Each row is a point. The window is the flat piece filled in between its corners: a triangle in 3 columns, a solid with four corners in 4, and so on. A path goes straight from each point to the next, and from the last back to the first. List the points from which the path goes on through the window.

Window, 3 rows:
[[-11   0 -57]
 [ 27  -9  20]
 [-31  -1 -43]]
Path:
(1): [20 21 31]
(2): [ 4 29  2]
(3): [ 31 -26  20]
(4): [ 13 -34 -56]
(5): [-45  20 -37]
(6): [-22  21 -42]
(7): [-26 -21 -44]
(8): [ 14 -20 -13]
(9): [  9  31 -24]
(10): [-16  11 -25]
(11): [-13 -27 -29]
(12): [ 15 -44  -4]
Through the window after points: 2, 4, 6, 10

Window:
[[ -5  19  39 -26]
 [ -4  41  12 -16]
 [ -5  -2  -2 -23]
 [ 35 -55 -17  51]]
Path:
(1): [ 29 -46 -29 -57]
(2): [-16  27  39  39]
(3): [-49 -14  19 -11]
(4): [  3  42  13 -40]
(5): [ 14   7   2 -56]
(6): [-30  31  12 -20]
(7): [-40  28  19 -14]
(8): [ 35   9  43 -18]
(9): [ 22  11  -5 -18]
(10): [-36 -12  11   0]
(11): [-45 -17 -29  11]
(12): [ 19  -7   7 -14]
(13): [ 16   8  25 -26]
(14): [-29  18  38  -5]
(15): [-19  -6  19  -4]
(16): [ 28  17  51 -38]
Through the window after points: 1, 9, 11, 13

Window (6 x 6):
[[ -6 -16   1 -14  17  20]
 [-33   7   2  -4   4  -7]
 [-12  20  14 -21   6  -7]
 [  3 -10   4  45  22  30]
 [ -1  13 -40 -13  24  -6]
 [  6  18 -10 -37 -47  16]]
Path:
(1): [-18  29  -6 -12  -4  19]
(2): [-23  17 -17 -60  -2  31]
(3): [ -3  18  -5 -20 -11 -16]
(4): [ -1 -10  -6   6  26 -20]
(5): [-20   1  -3  -2  27  12]
(6): [ -6  27   2 -22   6  17]
(7): [  6  -7  -6 -19 -10   8]
(8): [ 32   0 -27 -21 -20 -17]
(9): [-28  30  12 -39 -50  45]
(10): [-16   9  -8  -8  33  23]
(11): [-4 -2 -7 21  4  0]
(12): [ 13 -14   1 -33 -23   7]
Through the window after points: 8, 10, 12

Window:
[[ -6  27   3 -18   3   5  19  -5]
 [ -5  -3  17  11  -8 -14 -11  10]
 [ 33  -9 -16  16 -17   2  -9 -10]
 [  1   1  -3 -34  44   0  31  38]
 [-17 -15  -5 -60  10   4  35   1]
 [  0   2  -4 -46 -15 -58  -2   0]
 [  2  -1   0 -15  -2   7 -10  36]
 [-24  13   2 -12   5  11 -19 -27]]
Path:
(1): [-14  12 -23  -6  -9 -15  -8   4]
(2): [ 20  -6  11 -15   4  18  11 -12]
(3): [  2   0  16 -27  14   5   0  14]
(4): [ -4  13 -31 -23   5 -15  21   2]
(5): [ -1   4 -18   6   0   9  14  24]
(6): [ -6   1  16 -27  26   6   1   1]
(7): [ 15   4  28 -49  12   2 -10  23]
(8): [-16   5 -18 -18  12 -13  26 -10]
(9): [ -5   8 -30 -17   3 -27   4  31]
(10): [  9 -18  38 -23   8  15  -2   4]
(11): [  9   4  27 -44   5 -14  16  -2]
(12): [ -8   2 -13  -5  10  -2   9  10]
Through the window after points: 1

Window, 9 rows:
[[  8 -25   3  11  -3 -36 -14  -4   6]
 [  5   6   4  -6 -32 -35  24   9   8]
 [  1  -2  19  40  -4 -43  16   8 -16]
 [-12   1  20  11   6 -35  -6 -38 -11]
 [  6   8  30   4 -17  -9 -15   9  13]
 [  6  18  -4 -15  60  34 -10  -7   9]
 [ 18 -17  15 -16  -2  57   9 -10  25]
 [-22  19 -16  18  34  20  -9 -23  40]
 [  1  29 -32  11  26  42 -23 -24   8]]
Path:
(1): [-34 -37   0  26 -12  29   4 -13  -8]
(2): [-38   5  -1   4   7  -5   6 -14 -22]
(3): [ 13  11   3  11  19   0 -13 -20  11]
(4): [ 48   5  17   0  -6   1   0 -57  10]
(5): [-40   1  13  12   5 -36  -6   5  -7]
(6): [-31 -21   2   0 -10  -4  21  12 -15]
(7): [  7  15  14   9   5 -30  -7 -31   7]
(8): [ 39  19  -5  19  19 -40  23 -17   6]
(9): [-11  -7  18  -9  15  21 -11   1  10]
(10): [ -4   2  -1 -14   5  31 -12  -8   0]
(11): [ 20   3  -3  22  11  -4   7 -25  49]
(12): [15 19  8 18 16 -6 -7 -4 21]
(13): [-36   0 -19 -10  37   7  -7 -16 -35]
(14): [-13 -14  21 -20  -1 -10  -4   2 -26]
(15): [ 30  15 -24  41 -17 -32  14  -8  60]
(16): [16 21 -1  1  9  4 -7  0 22]
Through the window after points: 2, 4, 6, 14

Window (11 x 11):
[[  3  19  22  -2   8   1  13   4 -21   3   5]
 [  5 -11  -7 -30   4 -38  -4  -6   8  39 -16]
 [  1  -6  10 -28   5  19   8  -8  -2  17  -7]
 [ 17  -6  33  -6 -11  -9  26 -13 -17  17  -6]
 [-13   6 -28   1 -10 -24  24   2  13 -19 -17]
 [ 16 -21  12   5  16  -9  34   5   2  -6 -15]
 [ 12  -6 -13  26  -5 -22  18  -7  32   8   6]
 [ 10 -41  10  10 -23   8  -1  54  -2  22  -9]
 [ 30 -20 -14  11 -10 -12  13   5   3  -5  13]
 [-13 -13  13  12 -15  -7 -17  19 -15 -20 -20]
 [ 60  51  -5   9 -23  15 -23  -5  -2 -22 -10]]
Path:
(1): [ 24  -9 -19  12  -7  -5  18 -13 -15  -2  -9]
(2): [ -7   8 -10  -4  16   0  -4 -10 -14  36 -21]
(3): [ 18 -22  16 -24 -17 -10  15   9  16  -6   2]
(4): [  8  -2  22 -13  -8  -8  23   3   3   8   6]
(5): [ 22  -5 -12   4   0  -8  10  -5  -2   8  -6]
(6): [ -2  -5 -18  20 -10  21   9  -2 -32  13  -3]
(7): [ 27  -5  11  -8 -11 -40  -1  15  33 -30  -7]
(8): [ 12   5  19 -11 -13  -3  -9  18  24   2  -4]
Through the window after points: 2, 6
